Each point is reached from the start by the listed moves, each made once or not at all, plus a little noise. Say if it took an odd or an even number of moves. Then give how often each move was made.

Moves:
(1): [ 16  15 -22]
(2): [-15  38  22]
(3): [38 -1 34]
Start: [17  7 -7]
Points:
[19 60 -7] -> even (1, 1, 0)
[40 46 48] -> even (0, 1, 1)
[56  6 28] -> odd (0, 0, 1)

Moves:
(1): [21 24 -3 -2  4 -1 -3  3  5 -8]
(2): [-13  11 -13   1   0   3   4  -3  -3   0]
(3): [-4  9 11  9  5  2 -5  4  3 13]
(4): [  4   3   1  22 -13  -6  -2  -9   3  -8]
(5): [ -1  -6  -8   9  14   1 -19  -9   1  -1]
(6): [  5   4   4   4  -6  27   0 -10 -12   4]
(7): [ 7 -2  5  7 16 -1 23 -3 -7 -6]
(8): [ 0  0 -6  7 -5  2  6 14  7  1]
Start: [ 10  -4  -2  10  -2 -10   2  10  -1  -2]
Points:
[ 35  30  -2  60  -3  15 -21   2   6  -1] -> even (1, 0, 1, 1, 1, 1, 0, 1)
[ 42  22  -1  26   8  16  29  14  -8 -10] -> even (1, 0, 0, 0, 0, 1, 1, 1)
[ 25  -5  -6  60   4  13  10  -8  -9 -11] -> odd (0, 0, 0, 1, 1, 1, 1, 1)
[ 18  38 -10  31  14  22 -21  -6  -6   6] -> odd (1, 1, 1, 0, 1, 1, 0, 0)
[ 10   3   4  32  10  21 -22  -6  -9  14] -> odd (0, 0, 1, 0, 1, 1, 0, 0)

Moves:
(1): [  8  -3 -12  12  -9  11   3  -2 -12   7  -8 -17   2   2   1]
(2): [-12  19  -6   4  -5   3   8  -4  -9   2  -6  -6  -2   1  -5]
(3): [18  6 12 -3 13 10 -9 -6  8  3 10  0  9  1 11]
(4): [ -2  -4  14  12   3  -5   8  11 -16   0  -1 -10  -1   7   9]
(5): [  0   2  -4   2  25   3  14  -2  12  -2   9 -13 -10   6   3]
(6): [-11   2   8   4 -10  21  -7   1   8  -3   4  -5  -3  -4  -3]
(7): [ -2   5   4  -3 -10   3  20   6  -2  -5  -4   4  14  -2   7]
(8): [  4  14   0   2  -6  -5   2  15  15  -3 -13 -12   5   2  -1]
(9): [  7  -1  -6  18   2   1   1  -4  12 -10   6  19 -16  -3  17]
(10): [-10   3  -9  -3  -5 -10   8  -2  11  26   8  -7   8  -5   5]
(11): [ -4  11 -11  -2  -9  -7  -5  -2 -11 -13  14  -7   7   1   6]
(12): [ -1   5  -4   4  17   9  -2  16  -5  10   0  22   5  10 -11]
Start: [ -6  -9  -7  -7   6  15   0   9   3 -10   2  11  -6   6  10]
Points:
[12 -3 -4 26  0 26 34 12  3 11 13  0 11  7 60] -> even (1, 0, 1, 1, 0, 0, 1, 0, 1, 1, 0, 0)
[-16  23 -38   5  -2  28  41   5 -20 -22   7 -29   3  15  25] -> odd (1, 1, 0, 0, 1, 0, 1, 0, 0, 0, 1, 0)
[-27  40 -38  -2   6   0  27  15  19   1  14 -34  -1  12  19] -> odd (0, 1, 0, 0, 1, 0, 0, 1, 0, 1, 1, 0)
[ -5  15  -5  11  -7  28  38  12 -17  23   1 -24  23  10  38] -> even (1, 1, 1, 1, 0, 0, 1, 0, 0, 1, 0, 0)

Moves:
(1): [19 -1 -3 -4  4  0  2 -3  0  3  1 -8  1 -1 -3 -2  1 -5  2 -7  0  4]
(2): [-1 21 -4 -3  5  1 -1 -6 -7  7  2 -2  2  3  7 10  1  3  3 -2  4  1]
(3): [ 9 12 22  9  9 -4 -9  5 -1 -1  6 -1 -7  3  0  0  1 -4 -8  1  4 -4]
(4): [ 8  1 -1 14 -2  2  8 -5  0  9  1  1  2 -2 -3  5  2 -2  1  4 -2  7]
(5): [  2  -3 -10   7  21   0   1  -5   5   4   2   2   0  -1  -2   6   3   5
  -5  -5  -2  -4]
(6): [ 4  5  1  2  3 17 -1  1  6  1  6  2 -5 -4 -3  1  4 -5 -9 -1  3  6]
(7): [  2  -6   3   6  -2   9  15  -6   3  -4  -4  -7   1   7  -5   0 -10   2
  -4  -3   0  -3]
(8): [  0  10  -3   1   4   3   6  15  -7   0  -6  -5  -3 -12  -1   3   2   0
   2   0  -1   7]
(9): [ 2 -2 -1  0 -4  0  1  5 15  1 -1  4 -6  0 -7  5  5  4  1 -5  4 -2]
(10): [ -1  -1   1   3  -4  -7   0   0  -8  12   0  -6  -6   3  -4   3   7  -4
 -10   3   0  -4]
(11): [-1  0 -3  0 -2 -6  4  0 -6 -3 19 -5 -6  4  1 -1 -2  1 -6  2 -2  6]
(12): [  7   3   4  -7   6 -13   4   5   1   8  -2  20  12   5  -4  -2   0   3
  -7 -10   2  -1]
(13): [ -2  -3   7   3   5  10 -11   1  10  -4   4  -5  25  11   4   6   3   0
  -5   2   5   4]
(14): [ 0 -1 13 -6 -2  2 -8 -3 -7  3 -9 -1 -8 21 -1  4  3  3  9  0 -3 10]
(15): [10  0  1 -2  5 -3  4  4  5  5 -5 -5 -5  8 17 -2 -1  7 -1  0  4  5]
(16): [  0  -5   0  -1   5   2  -9   6  -3  -1   6   7   2 -11   9  25   0   2
  -1  -8  -7 -11]
(17): [ 1 -1  5  0 -6 -4  5 -3 -5 -6 -6 -4  3 -5  4  8 14  0 -7 -7 -8  4]
(18): [  5   0   7  -2  -3   3  -1   0 -10  -2   1   1   9  -8  -6  -7  -1  16
  -5   0   6   0]
(19): [-13  -2   8  -9  -2   5   6  -2  -3  21   4   1  14  -7   1   1   8  -2
  14  -2   7   5]
(20): [  5   0   4  -2  13   7  11  -2  -3  -4 -11   5   3   9  -9   6   5  -2
   5  27   2  -9]
Start: [  0  16   9  -7   1  -1   1  -6   4   6   9   6 -14   6   5   2   2   0
  -3  -5  -4  -5]
Points:
[ 48  43  17  -7  34  31  13   7   2  30  -7   6 -30  17  13  60  23   5
   9   4  -1  14] -> even (1, 1, 0, 1, 0, 1, 0, 1, 1, 0, 0, 0, 0, 1, 1, 1, 0, 0, 0, 1)
[  5  51  30  16   6   3  29  -5 -27  47  30 -17 -16   5   2  24  11  -7
 -11  -1   4  10] -> even (0, 1, 1, 1, 0, 0, 1, 1, 0, 1, 1, 0, 0, 0, 0, 0, 0, 0, 1, 0)
[ 28  12  16 -14  36  11   7  -2  33  58  18  11  17  22   4  18  32   3
 -23 -29  17   6] -> odd (1, 0, 0, 0, 1, 1, 0, 0, 1, 1, 0, 1, 1, 0, 1, 0, 0, 0, 1, 0)

Moves:
(1): [ 0 -9  7  4  5  4 -8 14  5 -1  4 -8 -6 -7  2 13 11 -9 -6 -5 -5 13  9 -1]
(2): [  0 -15  -4  -2   2   3   6  -4   2   6 -10  -4   2  -1  -6   1   2   0
  -3  13   1  12   5  -8]
(3): [-7 -7 -5  5  5 -4 -8  0 -2 -3  2 -1  3  5  6  5  5  1 -7  2 14 -6 -2  1]
(4): [ -2  -7  -1  13  -8   1  -3   9   6  -7   8   7   6  -2  -5  21  -2  -2
  -8   3 -10   0  13  23]
(5): [ -3   0  -1  -8  -5   5   9  -8  -6   0  -8 -13   1  -5   7  15   7  -5
  -8  -4  -1   2  -5   8]
(6): [  2   6   7   9  14  -1 -11  -5 -12  -8   5  10   3  -4  -1  20   0  14
   6   3  -8   5 -10   7]
(7): [ -1  -7   1 -11  -3   1   2 -11  -3  -4 -10  -6 -24   4   7 -13  -7   4
   0  12   0   1   1  -7]
(8): [-15   3 -17  -1  -2  13  -9  -6  -8  -7  13   0   1  12  -5  13  -2   4
  -2  -8 -13  11  -3  10]
(9): [-10 -11   6  -3   7  22  -1  13   2  11   3   2  -4  -3  -9  -6  -7  -1
 -17   8  12   5   6  -4]
(10): [  6   4  -7  -6  -7 -11  -4   1   1  -6  -2  -6  10 -10   7   8 -11   3
   1  -8   0   5  -1  -2]
(11): [-2  2 10 -7  7 -2  7  1 -3 -8  1 -2  0  0 -7 -7 -2 -4  9 -1 -1 -9  2 -6]
(12): [ 18 -12   1   6   2   5   7  -8   6  -4   9  -4  -6  -1  -7 -11  -1  -3
 -10   3  -3   8   5   1]
(13): [ 1 10  3 -3  5 -9  6 -3  7 -5  3 -1  2 10  5  6  5 -1  1  4  6  9  1 -7]
(14): [ -1   8  -2   8  -8 -10 -11   1 -12  -5   0 -11  10   1  -2   1  -4   8
   0 -12  14   6   9   5]
(15): [-4 -3  9 -2 -2  8  2 -1  2 -1 10  7 -2 10  0  1 -3 -5  4 -5  7  2 -7  5]
(16): [ -3   7  -2   1  -2   1  -5  -1  17  -2   2 -17  10 -13  -2  -2   5  13
   4  -8  -8  11  -1   2]
(17): [ -3  -3  -1  -2 -10  11 -11   4  11   2  -5  -5  -2  15  -5   7   0  -3
 -19   2  -2  -6   1  -1]
(18): [ -6  -1   4   3  -7   0   1   3 -10  -9 -10   3   3  -1   1  -1  -9   4
  -1  -1  -1  -2 -10 -11]
(19): [ -8   2 -13   6  -1  13  -8 -20  -6   7   1  -7 -15  -5  -2  11  -8  -9
   1  -4  18  -7 -13   5]
(20): [ 7 -3 -2  4  5 -5  2  7 10 -1 -2 -9 -5 12 -1 -2 -1 -1  0  5  4 -3 -4  6]
(21): [ -3   1   1  10   8  -8 -17   3   8   1   0  -2   0  -3 -13  -6  13  -9
  -4  28  -3   9   2  -1]
(22): [  9   0   6  -6  -3 -20   3   2  -7   0   9  -1 -12 -10  -8  -6   0   4
  -3 -10  10  -5  -6  -7]
(23): [-15   1   2   4   4 -10 -12  -9  -2   7   3 -11   0  12   2  -3 -14  -1
   2 -15  -6  -5   5 -11]
(24): [ -6  -9  -4  -7   4  11   3  -2   3   6 -11   3  -8   4 -12  -9   8 -11
  -3 -11   4   5  -2  14]
Start: [  4   1 -13  -8   9  14  -9  -1  -3   0   7   0  -9 -16   0  -7  14   2
   1   9   8   2   5 -15]
Points:
[-36  16 -36   8   5 -28 -56 -30 -26 -27  38 -45  -2 -10 -14  55  -1 -10
 -17 -18  34   8   7   2] -> even (0, 0, 1, 1, 1, 0, 0, 1, 0, 1, 1, 0, 1, 1, 0, 0, 0, 0, 1, 0, 1, 1, 1, 0)
[  6  16 -15  21  13   4 -49 -23  -4 -33   9 -57   3 -55  -3  49  22   6
 -14   5  16  60  -9  -9] -> odd (1, 0, 0, 0, 1, 1, 0, 0, 0, 1, 0, 1, 1, 1, 0, 1, 0, 1, 1, 0, 1, 0, 0, 0)
[-48   1  -6   1  29  28 -57   6  -1 -24  39 -22  10  -5   7  50  -5  24
 -15 -24   5  47  -8 -27] -> odd (1, 0, 1, 0, 0, 1, 0, 1, 1, 1, 0, 0, 1, 0, 1, 1, 0, 1, 0, 0, 0, 0, 1, 0)
